Rows are points. A path goes straight from each point to the next, and from the last back to the first. The post is the endless flat space through its rows: a point in 2 columns, a line in 3, a plane in 4, and so on, so that a path can go around it. How many times does the path go around the post? Going back the other way cancels.
In the rows, zero is written as 128.

Post (2 x 3):
[[145 156 140]
 [131  81 103]]
Path (23 x 3):
[[118  94  97]
 [154 171 136]
 [152 122 109]
 [127 126  96]
 [117  92 105]
 [144 139 145]
 [144  75  97]
 [130  84  86]
 [151 135 123]
 [146   7  95]
 [118  55 117]
 [121  92  98]
 [108  85 131]
 [161 150 185]
 [157 128 125]
 [149 154  98]
 [114  77 102]
 [123  76 130]
 [142  74 107]
 [167 216 130]
 [121 151 116]
 [129 101 140]
 [130 112 135]]
Times around: 2

Post (5 x 6):
[[132 149 123 107 159 109]
 [  7  62  83 114  71 141]
 [155 145 101 163 169 122]
 [178 137  86 117 165 129]
 [117 142 126 114 107 122]]
Path (29 x 6):
[[102 143  87  99 164  97]
 [165 161 107 183 116  91]
 [ 92 111 124 101  90 123]
 [129 130 132 193 131 155]
 [103 180 136 180 162 137]
 [133 140  82 110 154 129]
 [ 60 155  93 181  99  79]
 [134 113  93 129  94 115]
 [ 65  82 135 106  92 125]
 [108 131 150 214 135 148]
 [119 111  76  81  94 158]
 [109 117  58  79 134 120]
 [225 149  98 157 148 112]
 [213 127  76 149 203 129]
 [196 181 182 131 145 153]
 [ 61 124  88  55 136 152]
 [127 149  62 169 159 119]
 [107 111 105 166 122  83]
 [182 139 156 161 134 117]
 [159 153 132 147 143 151]
 [109 125 103 189 193 133]
 [ 72 133  71  37  89 132]
 [114 159  87  35 171  75]
 [147 123 100 137 156 106]
 [135  75  66 103 131 155]
 [156 149 115 148 161 136]
 [115 116  76  86  95 150]
 [145 153 132 121 187 123]
 [109 123  68  96 180 138]]
Times around: 5

Post (8 x 9):
[[109 178 105 125 100 151 109 141 150]
 [107 172 121 135 100 133  90 112 112]
 [ 83 165 112 153 130 121  99 106 147]
 [175 127 109 128 135 133 118 147 135]
 [143 168 111 139  92 123 140 120 122]
 [126  56 105 119 141 133 138 172 110]
 [166  48 104  89 120 107 139 154 133]
 [ 49 215 192 163 131 110 134  87 122]]
Path (31 x 9):
[[ 70 168 124 165  92 123  96  93  95]
 [129 143 134 149 139  65 121 115 188]
 [183 168 126 121 136  81 153 127 124]
 [ 78 154 115 111 126 115 130 113 148]
 [108 195 111 141 110 157 116  78 110]
 [ 94  95 100 116  36 158 155 141  88]
 [ 39 158 104 170 103 149  53 129 144]
 [ 76 173 145 126  79 101 128 152 152]
 [128 121 168  69 126  90 178 142 153]
 [  7 173 115 167 188 148 108 129 158]
 [133 120  48 111  94 160  96 131  83]
 [115 141  92 118 157 140 114 121 150]
 [183  28  58 114 149 136 122 155 140]
 [130 152 161 147  88  95 137  94 118]
 [145 142  99 199 110  87 131 126 147]
 [133 179 134 143 136 147 139 183  84]
 [143 166  56 104  86 128  91 107 135]
 [ 73 204 154 155 162 155 133 104 105]
 [ 58 149 168 168 145 142 168 109 159]
 [102 164 107 166  80 157  68 131 129]
 [ 65 112 109 126  49  95 111 127  83]
 [115 177 182 155 105  59 162  75 111]
 [133 157 159 148 153 115 121 136 195]
 [ 99 144 114 138  77 116 104  65 151]
 [152 108 149 129 133 100 167 101  94]
 [103 168 111 117 143 137 127 134 113]
 [108 146 167 130 139  80 193 144  72]
 [186 200 156 121 106  75 151 111 151]
 [130 146 107 120 169 128 119 168 108]
 [139 111  78  85 126 146 126 136 147]
 [ 41 160 146 139 125 181 108 116 122]]
Times around: 3

Post (11 x 12):
[[111 140 103 160 121 114 137 165  89 146 139  89]
 [ 93 103 158 114 105 143 152 135 175 110 183 155]
 [112 164  95  80 169 168  84 162 175 121 178  16]
 [130 126 141 152 118 105 136  98 100 139 104 108]
 [171 137 132 117 107 167  91 117  89 130  97 128]
 [ 70 103 143 126 151 116 123 118 112 124 160 164]
 [108 147 145  86 179 120 168 134 136 126 171 147]
 [169 147 109 179 108 129 102 131 113 160  92 154]
 [150 156 123  99  83 109 102 117 111 144 110 149]
 [134  86 163  97 121 105 112 131  98 145  99 176]
 [130 137 116  96 135 119 126 143 170  83 139 157]]
Path (28 x 12):
[[181 147 116 105 134 129  77 132  96 159  56 186]
 [101 188  81 180  74 181  87 190 115 147 184 121]
 [101 102 131 152 126 159  35 160 107 115 113 174]
 [126  85  93 216  91 184  65 181 133 125  94 143]
 [145  92  97 172 185 154  65 117 131 163  81 134]
 [114 112 127 140 132 152 149 109 156 101 179 134]
 [111 111 173 100 120 103 133  85  97 125 134  62]
 [ 84 113 176 222  24 164 150 110 119 126 174 110]
 [ 91 145  93 176  50 145 132 142 105  46 148  92]
 [103 125 220  97 165 152 131 103 159 139 189 140]
 [177 112 141 158  43 126 141 153 114 147 116 144]
 [109 124 120  62 115  91 169 120 139 126 159 101]
 [137  85 163  70 106 192 151  95 151  96 120 189]
 [ 91 127 129 158 109 136 125 174 160 150 140 164]
 [167 168 104 112  85  70 130 171 150 109 105 138]
 [170 159  76 108 144  80  86 176 109 130 130 217]
 [131  52 130  28  95  53 108 133 149 104  99 162]
 [170 155 102  86 157 148 135 158 123 145 107 168]
 [108 162 130 123 109 116 160 129 152 136 160 177]
 [125 249  88 226 116 195 146 160  59 138 175  54]
 [182 101 151 197 172 162 125 135 103 158 120  48]
 [145 101 116  49 125 133  90 117 147 108 146 160]
 [130 159  76  86 164 166 134 180 129  81 157  60]
 [103  63 200  56  67  92 107 101 155 141 106 175]
 [197 144 120  51 110 119  55 162 124 110  67 182]
 [111 134 138 140  85 131 128 140 101 113 164 123]
 [140 134 152 106 142  91 135  41 124 135 102  75]
 [110  69 110 122 140 104  86 125 212  84 101 180]]
Times around: 3

Post (17 x 18):
[[146 153 109 139 137 105 101 121 130 133 129  73 119 100 181 174 117 151]
 [145 152 100  85 157 162  79 149 126 166 134 118 148 121 123  92  66 133]
 [155 141 142 157  76 138 140 107 115  62 170 160 121 121 134 105 102 116]
 [117 145 114 105 155 133 114 133 149 177 172  78 170  98 113 127 131 162]
 [122 117 156  83 128 202  91 165 125 134 127 131 157 161 145 112 127 155]
 [140 112  96 130  93 152 133 133 119 102 137 179 103 152 119 139 121 111]
 [157 122 144 175 101 180 119 119  98 107  96 163 111 131 101 110 145 104]
 [130 134 147 155 104 130 114 145 139  80 127 182 110 122  88 125 101 130]
 [132 124  90 107 170 118  97 147 143 168 123 115 188  87 160  71 130 139]
 [114 120 115 156 151 110 131 162  76  91 132  81 146 134 139 129  85 147]
 [145 143 163 108 149 133 108 147  87  87 154 158 115 146 113 107 115 111]
 [130 160  92 180 164 135 112 143 107 108 165 103 112 115 173 131 128 187]
 [ 89 127 140 100 165 162 105 113 122  95 130 147 147 106 127 121 107 117]
 [141 123 145 169 114 154  95 128 149  76 138 131  93 155 118 100 134 101]
 [134 147 124 170 169 124 180 125 156 131 120  81 106 104 155 114 128 164]
 [122 154 115 162 153 116 136 178 127 136 178  93 122  85 156 150 105 119]
 [ 98 185 116 166 155  96 135 143 126 134 130 106 142 139 155 134 112 120]]
Path (26 x 18):
[[126 101  88 170 111 188 102  90  90 119 156 106 135 125 126 155 126 149]
 [ 96 165 151 134 166 138 126 138 131 170 155  80 178 119  88  68 100 138]
 [112 180 149 136 196 128 127 142 139 149  54 105 122  81 160  97 128 141]
 [150 192 142 130 149 117 121 150 139  82 204 122 110 106  87 149  64 129]
 [163 196 132 158 110 130  96 106 116  79 217 159  68  79 197 249 121 120]
 [122 126 100 182 166 107 105 174 127 155 115 156 134  60  74  84  86  42]
 [154 138 132 146  82  82 121 184 123 104 170 132 139 129 168 106 128 146]
 [167 184 199 153 180 136 121 156 117 105 144 140  91  66  68  99 116 140]
 [162 110 128 187 151  90 177 138 153 114 141  60 124 128 118  94 135 111]
 [134  84  87 152 164 142 131 151  63  87 137 142 133 124 130  84  88 169]
 [ 85 120  77 152 173 133 150 161  62 152 116 162 159 129 137 103 146 174]
 [161 100 155 137  91 125 105 155  98 121 198  83  87  78 125 148 137 148]
 [143 136 167 189 154 166 133 191 110 145 189 134 117 109  80 103  89  93]
 [121 152 116 153 133 155  87 152 124 117 111 118 170 125 123 152  83 121]
 [145 147  93 110 176 202  91 148  81 128 136  87 132 181 195 120 138 158]
 [139 149 109 145 156 137 132 133 123 116 157 145 120 102  85  99  62 118]
 [143 153 154 141 146 104 142 157 105 128 123 132 108 161 163 100  94 117]
 [132 171  73 119 121  87  63 148 149 127 193  90 109 120 122 131  74 115]
 [107 168 141 106 109 120  84 155 143 121 202 152 164 131  98 121 129  88]
 [192 154  53 153 112 133 120 154 105 180 104 156 140 105 192 120 109 117]
 [117 138 144 147 131 108 106 126 101  87 188 154 127 128 118 152  88 139]
 [115 167 145 117 153 106  92 171 114 154  73 112 139 125 143  74  62 120]
 [ 81 182 191 162 172  99 163 139 148  84 183  81 123  80 149 156 169 136]
 [142 131 165  92 102 182  88 164 146 140 133 133 152 111  19 126 106 104]
 [110 136  75 118 118 183 103 138 171 160 109 113 111 127 118 164 142 123]
 [133 124 140  58 141 149  54 133 118 163 173 118 216  97  99 123 142 116]]
Times around: 4
